Rows are points. To make a cloud, some directions were put in groups of two or more. Within a group, all points are equally far from the middle, so they leave a hole (a ring in 2 directions, a hollow ball in 3). The other directions are filled evenly. Then the cloud was stretched, turned, moved and blurred a little. Count the holes, and give their numbers of directions, smallest first.
(in the rows, 128 means zero)

Cloud:
[[179 109]
 [ 69 142]
 [ 79  77]
 [154 165]
 [131 174]
 [180 117]
 [101  61]
 [ 83  72]
 [180 113]
 [ 67  95]
 [ 95 169]
 [179 123]
 [154  67]
 [156  68]]
Holes: 1 (2)

Cloud, 22 rows:
[[104 155 224]
 [125  77 190]
 [ 57  83 181]
 [159 146  84]
 [ 69 145 200]
 [100 198 117]
 [ 95 166 100]
 [159 126 138]
 [100 104  63]
 [127  67 112]
 [170  92 152]
 [ 22 119 150]
 [141 151  98]
 [137  94  95]
 [131  71 141]
 [ 99  69 161]
 [158 129 102]
 [ 39 124 141]
 [ 69  88 214]
 [ 69  94 182]
 [106 144 115]
 [104 114  89]]
Holes: 0

Cloud (30 x 4):
[[ 82  76 141 139]
 [171 109 188  53]
 [193 127 128  69]
 [ 98 111  67  90]
 [ 85 103 105  72]
 [187 151 162 147]
 [172  91 136  50]
 [172 115 201 131]
 [154 166 186  56]
 [128 175 105 102]
 [133 171 161  64]
 [126  82  55 141]
 [160 144 228  80]
 [ 98  80 107 166]
 [164 135 224  75]
 [144  67 170  70]
 [106  58 153 118]
 [ 99 145 106 169]
 [173 126 195  51]
 [146  70 169  66]
 [140 181 163 161]
 [102 123  59 114]
 [174  89  86 129]
 [112 159  92  97]
 [166  85  72 111]
 [174 181 131 105]
 [ 79 128 164  89]
 [140  66 178  99]
 [113  89  51 101]
 [ 97  84 100 167]]
Holes: 2 (2, 2)

Cloud (26 x 4):
[[194  86 186 128]
 [ 88 174 123  77]
 [ 98 150 130 188]
 [136 180  71  89]
 [ 92  54 185 108]
 [ 61  81 101 100]
 [ 41 126 141 105]
 [ 72  74 100 102]
 [ 82 157 159 150]
 [132 182  81 157]
 [ 91 168  64 132]
 [196 167 116 147]
 [109 164 123 185]
 [107  56 113  83]
 [125 177 145 165]
 [163 119 124  45]
 [157 178 147 152]
 [137 182  99 169]
 [ 74 137  71 142]
 [ 47 118 159 122]
 [175  65 190 137]
 [104  52 155  71]
 [161 115 154  50]
 [146  68 122  60]
 [ 97 178  84  78]
 [ 64 165  91  87]]
Holes: 2 (2, 2)
